Every row gives one point. Each copy is the shape, with its points in the same order, turned, moved and blurred by noise. Is it also mirrored, or only turned?
In the rows, zero is written as 128.

Shape, 7 rows:
[[104 111]
 [115  98]
 [133 106]
 [163 153]
 [157 171]
 [124 101]
 [159 134]]
Copy 1, 7 rows:
[[133 119]
 [150 110]
 [157 129]
 [151 186]
 [134 192]
 [156 120]
 [161 168]]
Copy 1 is: only turned
Copy 2 (7 x 2):
[[106  95]
 [120  90]
 [134 103]
 [147 155]
 [133 169]
 [126  92]
 [149 138]]
Copy 2 is: only turned
Copy 3, 7 rows:
[[106 109]
 [115  97]
 [134 102]
 [169 144]
 [166 162]
 [125  97]
 [164 126]]
Copy 3 is: only turned
Copy 4, 7 rows:
[[ 96 140]
 [ 94 125]
 [112 117]
 [166 125]
 [176 141]
 [102 118]
 [150 115]]
Copy 4 is: only turned

Shape (8 x 3):
[[149 123 165]
 [172 109  85]
 [122  87 148]
 [117 102 164]
 [135 161 126]
 [123 141 158]
 [112  93 124]
 [158 156 114]]
Copy 1:
[[ 85 131 148]
 [117 144  73]
 [108  96 140]
 [101 100 158]
 [128 168 148]
 [115 143 167]
 [131 100 129]
 [118 174 121]]
Copy 1 is: mirrored
Copy 2 (8 x 3):
[[159 103 130]
 [145 188 121]
 [135 117 169]
 [137  98 160]
 [117 122  93]
 [127  92 121]
 [115 136 162]
 [134 141  88]]
Copy 2 is: mirrored
Copy 3, 8 rows:
[[151  97 129]
 [137 123  50]
 [107  91 121]
 [116  91 141]
 [156 147 119]
 [144 121 145]
 [ 96 110 110]
 [167 146  96]]
Copy 3 is: only turned
Copy 4 (8 x 3):
[[121 103 172]
 [ 84 174 145]
 [ 92  93 132]
 [113  83 136]
 [155 140 145]
 [144 103 149]
 [ 99 112 112]
 [139 157 155]]
Copy 4 is: mirrored

Shape, 7 rows:
[[111 154 148 166]
 [166 109  94 116]
 [112 123 126 174]
 [125 148 167 147]
 [171 108 114 102]
 [131 135 103 112]
 [142 167 150 165]]
Copy 1:
[[104 121 154 160]
 [176  95 122  99]
 [123 103 126 169]
 [120 140 166 153]
 [183 117 130  95]
 [135 109 126 101]
 [120 111 181 155]]
Copy 1 is: mirrored
Copy 2, 7 rows:
[[133 153 137  87]
 [149  88  90 149]
 [138 123 122  79]
 [135 142 159 114]
 [145  87 110 161]
 [116 120  94 137]
 [160 166 137 109]]
Copy 2 is: mirrored
Copy 3 (7 x 4):
[[127 166 133 177]
 [139  96  92 118]
 [133 173 102 150]
 [146 152 149 170]
 [153  92 114 116]
 [110 115 120 130]
 [140 140 130 196]]
Copy 3 is: mirrored
Copy 4:
[[150 142 120 169]
 [133  99  94  82]
 [148 109 105 166]
 [156 143 145 154]
 [136 105 117  73]
 [110 122 105 113]
 [168 159 113 149]]
Copy 4 is: only turned

Shape:
[[105 112  88 101 103 103]
 [162 111 105 111 144 123]
 [117 135 136 148 156 110]
 [108 112 104  97 146 166]
 [126 108 108  95 109 118]
 [127 151 129 147 124 146]
 [167 154 113  93 176  94]
 [ 87 120 147 121  94 136]
 [162 176 120 154 169 165]]
Copy 1:
[[117  85 105 113 125  86]
 [163 104 118 112 135 138]
 [107 130 128 140 154 148]
 [113 101 100  74 116 151]
 [133  98 117 108 110 105]
 [114 144  92 137 122 147]
 [169 146 135  99 177 125]
 [ 80 118 118 128  88 117]
 [144 169  77 125 152 185]]
Copy 1 is: only turned
Copy 2, 9 rows:
[[ 80 114 102  97  90 103]
 [141 118 113  76 127 113]
 [115 129 115 138 160 106]
 [118 153  85 102 112 153]
 [103 121 119  89  98 123]
 [141 139 116 147 119 111]
 [133 159 131  67 162  82]
 [ 90 121 131 149 100 143]
 [189 171 107 137 149 103]]
Copy 2 is: only turned
Copy 3:
[[112  89  82 122 142  93]
 [146  96 116 113 170 150]
 [131 137 150 107 135 122]
 [101 121  91 122 138 171]
 [116  74  99 116 139 126]
 [142 132 134 135 111 138]
 [174 120 117  58 163 137]
 [ 91  96 124 131  92 121]
 [187 157 134 123 130 177]]
Copy 3 is: only turned
Copy 4, 9 rows:
[[ 88 122 100 143  88 102]
 [142 124  88 158 133 117]
 [115 150 146 154 152 113]
 [ 95 123 100 103 141 142]
 [111 114 102 137  94 112]
 [128 160 134 149 120 153]
 [142 161  89 142 162  72]
 [ 94 125 160 123  84 138]
 [149 198 118 147 176 164]]
Copy 4 is: only turned

Shape, 11 rows:
[[157 132 152 113 156 166  90  93]
 [ 88 162 150 153 112 135 160 155]
 [115  90 146 107  78 153 125 160]
 [124 114 121  99  77 166 136 100]
 [127 141  91 157  89 136 145  92]
 [153 155 101  92 101  93 135 143]
 [127 130 150 104 144 108 150 163]
 [109  90 139  83 151 152 147 132]
 [124 155 102 134 114 121 101 110]
 [128 146 130  87 160 116 128 109]
 [116 142 108 125 157 162 124 150]]
Copy 1, 11 rows:
[[178 100 128 143 151 150  77 103]
 [127 183 173 152 118 169 147 130]
 [113 116 144  99  80 178 115 132]
 [102 107 136 123 100 166 108  72]
 [109 134 115 181  95 148 136  74]
 [153 142 141 118  76  97 150  91]
 [151 142 157 105 125 126 149 145]
 [115 119 127  84 155 140 114 129]
 [145 144 127 167  97 118 104  94]
 [150 135 144 123 149 100 113 103]
 [153 172 106 125 133 149 109 116]]
Copy 1 is: only turned
Copy 2, 11 rows:
[[180  89 113 129 107 113  99 110]
 [136 179 148 110 146 149 149 153]
 [ 79 103 151  88 117 151 107 163]
 [ 99 120 138 109 105 180 100 102]
 [114 154 137 169 108 182 127 101]
 [110 111 129 150 188 178 106 123]
 [124 117 126 106 186 128 139 142]
 [111 111  81  70 135 131 119 114]
 [131 143 125 165 136 146  92 121]
 [146 119  94 117 173 130 105  96]
 [141 136  80 121 134 148 111 151]]
Copy 2 is: mirrored
Copy 3 (11 x 8):
[[143 124 161 104 167 156  58 131]
 [118 192 156 141 108 140 147 155]
 [ 79 121 170 110 135 126 137 195]
 [ 98 104 174  78 117 140 129 143]
 [113 111 133 117  74 145 128 107]
 [182 106 144 111 112 114 160 159]
 [151 148 153 146 164 128 152 164]
 [104 124 155 112 194 139 150 142]
 [141 125 123 109 107 112 101 127]
 [166 137 146 113 173 121 125 122]
 [130 157 110 113 156 157 118 146]]
Copy 3 is: only turned

Shape:
[[115 154  94 185  98 124 148 132 127]
 [136 163  82 111  95 108 114 119 126]
 [126 136 139 120 112 147 119 139 107]
 [141 158 137 107 159  95 158 233  41]
 [113 139 136 127  94 197 117 127 135]
 [143 151 143 114 121 116 112 120  62]
 [140 113  79 110 106 122 149 143 126]
 [138 164 135 109 111 115 135 163 135]
 [135 120 116 137 110 113 168 119 129]
 [ 76 107 126 111  95 115 142 123 134]
 [132  96 130 168  87 120 109 123 121]
 [ 99 144 143 106  87 152 135 116 126]
 [102 152 146 128 105 117 109 125 128]
 [116 136 132 128 155  99 113 127 110]]
Copy 1, 14 rows:
[[ 95 150 112 173 102 133 153  89 114]
 [130 155  79 139  77 130 152 148 100]
 [125 143 136 158 105 127 105 152 104]
 [157  69 183 172 116  92 169 174  33]
 [ 91 172 135 172  87 137  88 166 137]
 [169 148 143 136 108 149 114 142  66]
 [115 106  84 146  73 124 136 141 125]
 [138 143 131 142  95  90 147 163 111]
 [120 113 117 134  88 128 130 105 129]
 [ 82 128 101 119  87 102  93 120 109]
 [139 141  94 165 108 121  90  99 126]
 [ 96 163 135 136  76 120  95 153 112]
 [118 177 131 134 113 108 115 131 100]
 [132 133 121 119 142 129 128 138  93]]
Copy 1 is: only turned
Copy 2:
[[132 117 113 201 105 103 116 109 131]
 [112 166  99 151 115 117 112 138 157]
 [123 117 117 119 109 111 120 131  99]
 [ 94 154 143 127 179  16 152 128  48]
 [111  91 100 132  80 150 108 145  94]
 [131 155 107  97 117  88 108 101 102]
 [110 121  85 150 129 103 160 142 149]
 [117 151 141 143 132 118 133 153 107]
 [139 118 117 156 122 118 161 105 137]
 [102 111 140 132  73 112 166 127 147]
 [173  96 112 140  83  94 126 130 144]
 [106 126 123 126  78 144 132 127 110]
 [127 134 151 133  90 117 113 128 126]
 [120 122 143 113 134  85 110 101 139]]
Copy 2 is: only turned

Shape:
[[ 81 109 128 129  87 125 122 155 137 134 154]
 [126 128 117 143 113 168 127 153 157  84 121]
 [141 116 125 131 105 114 103  63 154 144 124]
 [128 125 162 117  89 125 113 128 122 133 135]
 [130 162 114 138  91 153 144 160 140 128 156]
 [121 107 156 142 104  97  81 151 169 149 135]
 [132 108 123  92 151 111 131 154  87  94 118]
 [115 103 116 144 134 168 145 163  42 124 122]
 [136 101 116 120 128 105 129 123 167  94 122]
 [134 215 145 127  92 110 116 149 114 113 143]
 [113 119 164  81 188  97 129 156 136 134 177]
 [118 168 118 139 140 109 146 105 157 125 114]
 [114 110 121 105 115 184 138 164 155 145 134]
 [142 110 122 150 120  98 145 127 149 132 134]
 [136 123 173 139  90 102 136 110  83 143 119]
 [139 118 185 125 136 114 145 144 165 148 129]
 [120 117 146 133  92 129  82 156 159  38 158]]
Copy 1 (17 x 11):
[[124 158 136 141 152 125 151 191 131 147 121]
 [ 88 140 124 174 108 110 109 149 113 116 114]
 [174 125 120 134  91 108 136 123 152 166  83]
 [162 142 161 138 127 120 130 157 123 128 105]
 [ 97 157 144 124  94 127 117 167 105 136 141]
 [169 123 132 152 141 135  94 184 167 147 120]
 [145 116 126 146 153 109 155 116 119  74 147]
 [126 138 135 156 171 111 150 107  53 122 164]
 [128 110 115 167 110 111 140 142 169 115 118]
 [144 140 154  82  91  81 103 182  97  98 135]
 [121 122 154  90 180 140 125 128 185  89 136]
 [112  90 116 103  97  91 124 141 137 137 114]
 [ 94 145 131 150 137 175 127 147 109 131 109]
 [140 110 138 148 107 113 137 143 156 148 150]
 [190 112 176 131 127  96 145 138 104 143 132]
 [133  89 177 137 132 141 107 145 161 133 120]
 [126 177 137 190 126  72 100 179 155  86 102]]
Copy 1 is: mirrored
Copy 2 (17 x 11):
[[102  76 153 122 125 145  91 143 123 101  98]
 [139 116 153 143 157 164 116 153 151  83 153]
 [125 140 133 148 128 108  88  91 188 129  89]
 [116 119 155 143 100 105  98 143 145 106 111]
 [144  85 127 159 107 160  96 146 136 110 150]
 [ 95  81 154 166 153  90 100 123 138  91  94]
 [130 136 125  76 133 116 146 162 119 116 129]
 [181 124 165  93  96 168 152 144  85 121 110]
 [119 114 138 110 172 119 122 113 176 106 134]
 [ 95 123  94 165  91 131 105 151 116  96 158]
 [110  96 145  80 163  71  81 151  93 147 155]
 [110 131 124 145 140 144 108  86 140 150 149]
 [145  88 182 137 135 154 101 174 148 137 125]
 [129  86 136 137 141 115 133  92 156 112 132]
 [111 128 153 136  71 106 134 110 127 119 104]
 [105 100 182 150 140  79 120 125 135 126 149]
 [116 125 132 115 153 131  88 157 157  17 136]]
Copy 2 is: only turned

Shape, 15 rows:
[[113 127  82 102 119 115  96 135 125 121 141 185]
 [ 93 119 153  72 120 147 131 114 139 108 126 133]
 [128  29 173  86 151 164  93 153 114 129 140 162]
 [157 132 126  78 122 120 155  56 154 106 166  77]
 [162 120 142 167 172 108 125  83  93  99 127 114]
 [143 119 141 123 110  87 154 116 111 105 113 169]
 [163 122 150 160 150 134 145 148 104 107 104 143]
 [135 138 159 153 118 132 122 106 152 153  81 130]
 [110 104 103  89 127  76 116 126 178  90 159 139]
 [114 144 119 158 142  97 121 111 114 147 144 137]
 [138 113 139 158 138 129 135 123 104  83 163 124]
 [108  93 114 134 107 100  87 126 118 106 116 143]
 [ 85  91 127 159  97 189 161 128 108 128 112 121]
 [141 114 161 108 103 138 128 104 135 120 150  96]
 [133 133 130 106 139 110 114 138 116 156  85 122]]
Copy 1, 15 rows:
[[158 133 119 123 115  94 102 104 140  90 133 169]
 [144 116 168 113 150 153 151 107 159 134 127 145]
 [175  72 142 171 194 172 118  88 125 117 195 165]
 [148 119 135  91 111 171 175 100 139 114  97  49]
 [100 125 147 148 129 132 158 119  56 106 143  85]
 [155 115 141 137 102  94 173 133 110 126 147 143]
 [120 123 131 166 135 136 143 157  69 135 141 148]
 [ 97  91 162 160 102 127 133 114 113 166 114 135]
 [169 108 133 137 139 103 136 124 174  66 102 114]
 [ 97 116 136 119 110  97 108 130 111 112 150 113]
 [122 138 134 144 133 153 145 146 107  90 164 109]
 [124 130 136 172 131  92 134 102 149 105 155 136]
 [ 69 110 122 136 133 164 165 128 154 145 178 169]
 [142 116 153 139 123 168 149 115 145 138 146  88]
 [126 113 131 137 145  96 116 109 114 174 120 133]]
Copy 1 is: mirrored
Copy 2, 15 rows:
[[105 144 118 125 132 154 142 138  91 115 189 178]
 [153 155 159  90 139 142 162 100 124 105 140 148]
 [156  74 221 102 140 170 113 113  90  92 162 164]
 [184 154  79 127 156 127 133  55 110  96 125  94]
 [104 126 131 161 166 133  94 106  81 129  77 124]
 [127 133 132 158 126 102 137 113 107 125 115 185]
 [127 116 153 166 143 136 112 158 114 131  89 156]
 [110 136 147 132 113 137  99 108 170 143 109 139]
 [138 115  89  99 178 111 145 107 110 121 188 166]
 [ 96 138 116 148 136 145 122 116 102 173 140 135]
 [122 119 148 160 168 118 136 135  83 123 119 116]
 [ 82 111 131 112 129 118 132 121 101 112 156 156]
 [104 108 178 151 105 165 193 131 148 109 117 108]
 [160 133 140 125 123 118 126  95 116 113 132  99]
 [125 129 121  99  98 159 106 129 117 141 114 158]]
Copy 2 is: only turned

Shape (15 x 12):
[[151 164 131 145  87 119 108 145 105 120  95 153]
 [134 146 145  71  95  92 123 147 127 135 100 139]
 [137 121 139 128 148 134 129 148 121  94 115 138]
 [125 145 139 107 162 109 106 150  96 151 138 128]
 [153 118 130 139  95 107 184 143 143 123 119 135]
 [138 112 123 136 156 123 166 141 155 146  97 140]
 [152 144 129 120 155 124 105  98 141 127 125  87]
 [129 120 106 136  86 138 149 146 152 125 102 134]
 [129 108 118 149 110 107 112 129 147 144 145 144]
 [147 127 119 146 142 138 130 146 144 111 160 114]
 [ 74 156 120 132 154 108 115 149 112 127 118  84]
 [136 119 132 135 132 138 160  84 118 141 157 148]
 [120 136  21 132 161 129 124 126  74  89 148 126]
 [142 160 145 152 139 115 106 118 148 111 155 155]
 [136 150 135 127 158 138 115 145 147 143 145 142]]
Copy 1:
[[159 157 101  99 110 140  87  82 108 168  90 109]
 [139 138 145 111 151 115 129  66 144 163  97 124]
 [140 158 109 132 120 137 109 107 133 115 140 120]
 [109 152 133 143 161 133  87 117 114 135 104 157]
 [158 135 135 119 121 150 161 114 118 131 102  75]
 [111 140 113 124 123 154 152  94 114  93 116 107]
 [101 115 105 147  94 104 117 129 138 123  96 149]
 [151 123 107  71 126 132 134 106 124 114 110  84]
 [134 155 138  85 116 142 123 137 131 109  80 122]
 [135 157  95 134 122 119 117 160 133 111 114 116]
 [149 114 115 130 156 100  95 110  82  98 118 167]
 [112 115 137 115 107 172 129 162 128 139 127 119]
 [167  93  80 135 164 179  51 155 153  89 106 141]
 [144 173 101 122 103 137 126 146 124 149 100 162]
 [100 166  96 120 138 138 128 137 117 135 111 141]]
Copy 1 is: only turned
Copy 2:
[[ 91 134 148 148 126  75 152 132 121 144  98 135]
 [ 92 142 132 106 129 134 167 131  82 114 110 144]
 [153 125 118 138 130 129 132 134 147 126 105 138]
 [114 160 100 132 148 136 104 111 110 138 137 149]
 [136 111 193 139 124 130 131 124 114 100  96 146]
 [151  98 139 135  98 137  92 121 107 112  96 145]
 [163 171 109 155  95 114 134 125 110 119 152 162]
 [127 121 178 137 102 116 131 153 112 121  98 109]
 [113 143 168 132 102 130  99 150 140 130 139 150]
 [171 160 151 154 137 128 103 145 134 126 122 140]
 [128 178 103 149 106 147 115  93 125 131 127  91]
 [154 111 171 155 120 146 124 120 119 157 161 167]
 [123 137 107 249 133 157 120 166 129 145 140 107]
 [138 172 147 144 119 119 124 130 148 160 110 182]
 [147 161 126 130 126 124  94 138 114 160 116 156]]
Copy 2 is: mirrored
Copy 3, 15 rows:
[[133 131  95 138 134 115 126 116  65 138 132 176]
 [143 121 127 158 142 158 142 169 102 166 131 163]
 [119 105 113  98 136 112 139 133 130 126 130 147]
 [186 116 139 104 162 135 143 137 111 122 141 134]
 [107 128  93 145 122 129 127 110 127 173 109 119]
 [119 126 111 132 126 104 163 117 155 145 152 108]
 [163 138 171 111  83 122 123 132 122 115 140 127]
 [103 151  88 152 125 134 123 121 131 138 138 145]
 [146 123  98 153 128 123 116 122 109 106 140 103]
 [152 123 111 103 115 107 110 121 143 113 109 120]
 [156 144 132  82 155 150 107 138 124 124 192 137]
 [114 130 166 142 145 121 125  88 127 124 104  92]
 [151  91 135  92 143 149  82  52 166  93 154 176]
 [149 115 140 120 135  72  94 132  95 122 120 126]
 [163 139 137 126 148  87 128 141 133 116 128 127]]
Copy 3 is: mirrored
Copy 4, 15 rows:
[[136 163 128 102 165 138 143 109  88 154 114 118]
 [126 172  86 121 132 127 138 136 146 157  83 136]
 [156 120 125 114 127 136 156 114 142 126 134 140]
 [129 146  77 110 122 104 176 130 118 108 127 141]
 [112 130 157 100 160 122 119 146 149 156 123 161]
 [123 126 140 122 152 133 149 165 157 106 143 156]
 [138  90  93 142 139 111 123 132 106 100  97 133]
 [128 141 165 132 149 126 121 156 131 156 125 118]
 [121 147 121 100 132 121 102 147 107 122 153 125]
 [144 105 148  98 123  88 133 131 119 114 134 148]
 [106 104  97 117 105 128 183 154 108 133 129  98]
 [ 95 135 138 127 138  99 114 103 126 104 144 166]
 [161 116 110 161 109  98 172 152  48 162 196 169]
 [138 134 129  95 108 128 116 118  89  94 113 148]
 [143 141 128 112 115 102 151 136 118  80 117 131]]
Copy 4 is: only turned
